Each row is a point. The last column is the point's height on a tilted bowl or saddle (a function of degree 2), plus a little noise. Count its main directions that bend up, bend down and stay straight.
(in the rows, 128 means zero)

Points:
[[ 58 165 201 107]
 [ 82 109 130 123]
 [107 146  85  87]
 [ 80 154 128  98]
 [152 100   8  43]
 [106 146 120 101]
 [112 117 144 113]
 [164  88 135  88]
 [120 138 158 104]
 [110 168 172  88]
 [115 122 143 111]
 [127 100 118 103]
 [135 137 121 104]
 [117  74 127 107]
 [128  80 124 101]
 [ 95 145 147 107]]
Directions: 1 up, 2 down, 0 straight

Points (16 x 4):
[[154 119  94 117]
 [137 192 136 136]
 [198  80  92  28]
 [126 201 100 117]
 [ 80 127  95 108]
 [165 176 122 143]
 [106  97 120 121]
 [ 91 144 164  95]
 [126 164  69 115]
 [134 123 140 129]
 [157 116 120 120]
 [162  89 122  95]
 [171  93 187  70]
 [ 88  89 141 105]
 [139 100 140 115]
 [154  97 114 108]]
Directions: 0 up, 2 down, 1 straight

Points, 23 rows:
[[174 135 121 138 150]
 [130 162  98  78 147]
 [130 160 138 153 143]
 [157 118 119 124 140]
 [153  93  88 112 152]
 [196  92  83 194 209]
 [140 123 112 143 139]
 [156  72  84 108 164]
 [101 100 221 132 193]
 [204  70 151  82 186]
 [106  50 161 107 174]
 [ 93  69 144 111 159]
 [120 106  97 106 143]
 [ 98 110 103 115 142]
 [103 131  89 114 143]
 [147 164  96  89 147]
 [115 148 158  88 146]
 [144 109 175  92 159]
 [ 78 134 113 155 143]
 [164  95 142 155 153]
 [ 99 100 138 123 141]
 [121 104 186  92 166]
 [106 139 105 175 148]]
Directions: 4 up, 0 down, 0 straight

Points (22 x 5):
[[ 84 156 184 135 123]
 [109 187 135 109 128]
 [138 119 123 131 117]
 [ 88  83 143 193  97]
 [130 166 155 176  95]
 [165  61 112 110 149]
 [162 172  96  69  71]
 [103 181  75 111  90]
 [121 143 100 129 108]
 [ 87 138 146 125 118]
 [ 86 127 126 174 101]
 [166 168 142 180  72]
 [111 159 142  74 112]
 [150 154 102 114  98]
 [ 97  51 152  71  84]
 [135 159  98 131 100]
 [145 134 118 137 110]
 [ 84 125 137 112 114]
 [143 130 142 114 110]
 [153 146  97  38  60]
 [152 146 133  96 101]
 [172 188 159 152  76]]
Directions: 1 up, 3 down, 0 straight

Points, 22 rows:
[[129  66  84 110 173]
 [136 147 160 118 117]
 [102 155  87 148 127]
 [200 133 167 139 170]
 [115 142 206 118 123]
 [155 121 129 198 163]
 [159 102 108 110 159]
 [ 90 120 166 114 140]
 [ 75 152 133 145 121]
 [159 143 122 131 131]
 [147 184  83 178 163]
 [131 130 147 136 123]
 [151 117 137 185 151]
 [ 90  97  89 153 145]
 [101 149  76 105 118]
 [ 75  97  97 110 155]
 [173  84 101  88 195]
 [191  78 142 116 214]
 [122 147 102 197 158]
 [114 110 135 137 133]
 [103  85  84 204 172]
 [122  93 131 121 150]]
Directions: 2 up, 0 down, 2 straight

Points, 40 rows:
[[157 180 143 129 117 120 156]
 [161 157  68  86 165 125 146]
 [117  92 113  92 106 109 128]
 [141 127 156 199 132 125 165]
 [142 152 124 144 135 123 133]
 [146  97 141 132 102 113 140]
 [143 130 146 113 168 111 140]
 [112  79  90 176 118 104 145]
 [ 99  86 141  76  74  73 164]
 [ 91  74  98 183 181 159 176]
 [140 170 178 136 119 172 166]
 [172 131 124 107  76 133 146]
 [140 123 125 174 144  94 143]
 [ 96 112  55 163 115  72 152]
 [133 200  99 138 103 135 153]
 [136 179 148  67  92 159 171]
 [145 155 113 108 180 134 140]
 [182  67 104 111  94 120 160]
 [ 71 156 123 114 122 150 148]
 [157 105  72 108 107 152 133]
 [132 104 176  58  74 183 180]
 [112 186 152 169 135 109 161]
 [112 137  97 187 114 108 140]
 [160  53 139 122 165 146 173]
 [105  37  97 155 114 120 162]
 [145 145 134 163 127 155 140]
 [192  91  96 121 211 137 163]
 [154 154 139 120 108 155 141]
 [ 68 203  11 131  98 168 235]
 [ 75 176 160 106 159  64 182]
 [106 134 101 158 117 177 134]
 [133 148 135 169 123 116 138]
 [141 128 105 118 137 145 125]
 [139 140 120 143 146 128 129]
 [144  72 203 101 125  68 212]
 [121 145  61 114 140 177 144]
 [119  94 126  86 132 145 133]
 [161  92 147 122 119 125 150]
 [ 99 137 146  96 149 140 143]
 [ 99 152  94 104 134 119 131]]
Directions: 5 up, 0 down, 1 straight

Points:
[[100 135 178 105 167  89  91]
 [180 116 141 133 174  70 105]
 [148 153 142  95 107 118 100]
 [180 110  98 100 103 109  92]
 [139 137 160 200 162 112 104]
 [151 100 116 106 143 136 110]
 [117 133  93 163 178  96 118]
 [182  98 133 112 104 167  93]
 [ 77 149  98 130  62 120 110]
 [ 89  78 133  91 148 162 103]
 [121 187 136 147 124 182 108]
 [111  92 136  78 108 125 121]
 [119 174 140 125 119 110 105]
 [188  90  96 161 151  84  86]
 [ 75 147 171 118 199 164  39]
 [123 134  54 106 152 174 113]
 [138 140  91  95 130 110 113]
 [ 87 156 133  77 119 190  89]
 [ 98 114 168  88 159  87 100]
 [156 137 130 137 145 131 116]
 [122 129 113 125 179 139 102]
 [ 77 134 171 106 110  98  86]
 [203 193 131 146  88 231  69]
 [172  70 110 133 139 151  79]
 [139 101 161 118  98 100 114]
 [159 191 124  94 168  91 108]
 [195 128 129 131 176 136  94]
 [196  72 134 110 134 156  77]
 [141 142 146  60 191 159 105]
 [133 120  95 132 103 104 123]
 [175 109 144 102 141 146 105]
 [167 166 117 123  84  76  92]
 [ 84 155 113 120  96 171 106]
 [128  96 152 133 108 150 115]
 [111 179 121  94 133 102  91]
 [144 125 138 199 151 124 109]
 [169 138 129  99 115 121 105]
 [137  86 171  64 132 143 137]
 [203 124  51  70  87 130  57]
 [115 138 118  65 111 120  98]]
Directions: 1 up, 3 down, 2 straight
